Each row of a before or after table is a point. The points were changed in one or more steps. Then noise was added and the rows were shuffled. The steps act on columns, c1 being the first. Name the steps. A step turns or swaps two columns, mirrors them in a line or flattens them onto one, adds a multiple of one to another, or multiplies or shifts one. Angles are multiples of 10 degrees, from the lower column toward the higher: turns from -170 to 170, lines from 10 to 170 but not 90. Use the fewest steps. Two steps may share a column if one is a turn and the other turns, adds or multiplies; they go together, in the order done. Otherwise the lowest column goes first.
In the rows, 100 means zero.

Before (11 x 2)
72 61

88 155

58 91

148 85

11 128

159 77

65 103

77 136

88 119

112 75

115 107
After (11 x 2)
61 68

16 142

67 108

90 121

111 72

154 65

84 140

115 101

100 156

59 95

143 76
Steps: turn c1 and c2 by -10 degrees

Before (12 x 6)
140 58 93 127 117 138

77 67 46 146 52 143

42 68 98 99 97 103

94 118 99 138 128 182

109 117 94 57 64 136

127 145 142 92 141 119

128 139 90 85 75 119

36 94 83 144 96 119

129 153 87 102 103 127

34 108 46 65 138 174

117 63 142 102 58 121

77 156 39 143 82 134
After (12 x 6)
55 90 112 114 131 95

136 154 108 53 110 87

156 134 103 103 106 100

80 100 115 144 153 85

136 103 141 42 163 90

68 149 155 48 135 81

123 67 61 110 147 102

47 103 58 114 74 60

89 114 90 65 114 18

116 43 104 71 104 58

41 100 112 91 109 70

126 164 157 128 102 18
Steps: mirror c1 and c2 in the line at 120 degrees; turn c3 and c4 by 170 degrees; turn c5 and c6 by -150 degrees

Before (14 x 9)
61 140 47 98 147 172 164 85 133

104 108 104 75 35 60 95 109 100

56 186 116 123 156 114 135 104 163

73 86 101 76 97 106 171 88 124

129 92 112 109 86 115 152 122 74

101 113 128 95 60 29 120 62 36

37 147 76 32 129 161 168 120 151

143 99 110 100 35 49 73 39 35

101 64 112 118 63 45 114 49 80

69 92 124 124 23 99 114 74 41

77 102 77 64 124 113 141 113 72

110 81 88 61 68 135 133 90 112

63 51 70 94 94 117 95 123 83

80 101 139 52 126 145 119 86 112
After (14 x 9)
67 7 115 163 157 114 128 104 123

84 71 75 73 123 111 69 113 63

107 93 88 109 69 136 60 89 61

56 19 81 151 131 160 79 118 31

69 25 48 131 147 172 80 86 96

121 75 112 74 86 112 53 121 106

103 99 104 99 32 60 112 109 72

102 79 130 37 58 30 95 62 97

74 143 70 84 90 113 71 122 96

80 95 123 41 24 98 82 73 124

126 117 112 32 33 50 117 39 100

84 87 139 113 125 147 88 85 55

99 119 112 81 63 46 69 48 118

80 67 101 123 96 106 36 88 77
Steps: multiply c1 by 0.7; turn c2 and c7 by 140 degrees; swap c4 and c9

Before (11 x 14)
96 92 61 107 125 110 121 83 75 96 120 97 105 159

94 57 112 82 86 88 112 103 97 95 106 120 90 120

89 112 61 70 136 110 121 101 120 139 98 96 95 105

106 84 117 103 87 77 111 103 103 132 111 103 97 73

105 72 93 83 111 79 120 104 90 105 111 92 113 120

89 96 66 100 112 67 143 91 104 102 101 88 88 82

97 95 111 125 74 79 107 126 97 108 92 87 98 118

128 90 85 103 110 117 110 99 129 98 91 116 107 86

102 71 66 125 82 110 83 108 109 114 104 87 90 89

76 76 84 118 78 106 126 113 73 96 91 84 103 121

111 84 97 117 110 72 100 109 88 108 102 124 118 108
After (11 x 14)
90 106 76 101 110 66 197 90 104 75 100 88 89 72

110 74 94 118 109 72 151 117 90 100 104 124 99 112

103 68 92 84 110 78 174 92 90 97 112 91 86 131

92 81 109 82 85 89 163 88 97 106 106 121 59 132

74 81 94 119 79 104 175 127 72 83 94 86 82 133

108 94 84 103 87 77 163 103 104 133 111 102 88 56

93 90 79 109 126 111 167 88 75 68 120 99 96 193

130 90 92 104 110 117 160 101 131 84 90 116 94 77

103 86 66 126 82 112 131 126 105 84 103 84 72 81

97 100 99 128 73 81 157 147 96 116 95 86 95 126

87 111 45 70 135 115 173 77 120 95 98 97 105 108
Steps: turn c2 and c13 by 50 degrees; turn c3 and c10 by 50 degrees; add 0.7 times c4 to c8; shift c7 by 50; multiply c14 by 1.6

Before (11 x 24)
94 96 108 100 76 101 117 100 76 89 85 113 85 122 90 97 105 94 103 117 97
 90 88 98

107 87 74 97 127 117 110 89 111 133 83 123 117 64 97 67 86 140 108 108
 119 121 105 82

90 109 116 80 89 105 108 103 130 104 122 81 82 45 77 82 91 114 107 83
 128 106 152 83

114 65 99 102 93 81 90 92 74 64 80 90 108 104 88 106 77 78 109 118 82 85
 76 103

125 89 98 78 79 103 98 88 98 70 80 107 97 106 114 120 95 67 82 110 86
 107 86 93

104 91 109 113 100 80 113 98 76 79 70 92 112 134 110 115 82 101 76 89 95
 102 98 92

113 74 97 90 98 106 118 99 88 86 55 91 106 102 79 98 98 86 69 108 83 66
 78 88

113 140 96 102 106 113 97 107 113 100 125 103 100 51 53 74 98 110 96 90
 154 109 141 76

107 119 99 70 131 106 110 114 123 95 123 87 85 91 75 77 103 98 119 84
 138 90 134 79

103 84 75 119 115 129 112 110 111 107 76 105 103 78 83 88 106 125 108 73
 121 141 105 117

106 57 69 95 84 85 110 97 72 82 87 102 106 111 108 123 103 84 78 115 104
 71 92 99
After (11 x 24)
84 140 99 96 106 99 120 108 115 102 123 102 101 54 54 76 96 112 97 83
 153 96 140 74

84 64 102 98 94 83 86 90 75 63 74 90 109 102 89 106 75 77 111 108 81 117
 75 104

95 87 81 108 77 114 118 88 98 72 79 109 96 107 112 118 97 63 84 112 84
 100 85 93

74 58 78 78 84 94 28 97 72 79 81 103 106 110 107 124 105 83 80 105 104
 109 89 97

86 75 89 102 99 106 7 100 92 88 72 90 107 103 78 98 100 86 68 135 82 107
 77 85

77 118 72 113 130 94 66 114 124 95 125 87 84 94 75 78 103 99 118 88 136
 97 132 79

73 90 116 100 100 87 84 98 77 83 95 93 113 137 110 115 83 103 79 133 94
 88 97 94

77 88 82 80 126 101 125 90 107 133 86 124 116 63 97 69 88 142 109 110
 118 80 104 83

59 109 91 125 86 100 98 101 129 104 127 80 81 44 75 83 92 116 108 87 126
 89 153 82

71 84 104 69 116 120 158 109 110 107 111 104 105 76 83 87 106 124 109
 133 122 62 106 115

64 99 105 109 76 100 54 101 76 86 79 116 84 119 89 95 104 94 102 107 99
 89 90 98
Steps: shift c1 by -30; mirror c3 and c4 in the line at 30 degrees; add 0.5 times c16 to c6; turn c7 and c22 by -130 degrees; multiply c7 by 2.5; mirror c11 and c20 in the line at 150 degrees
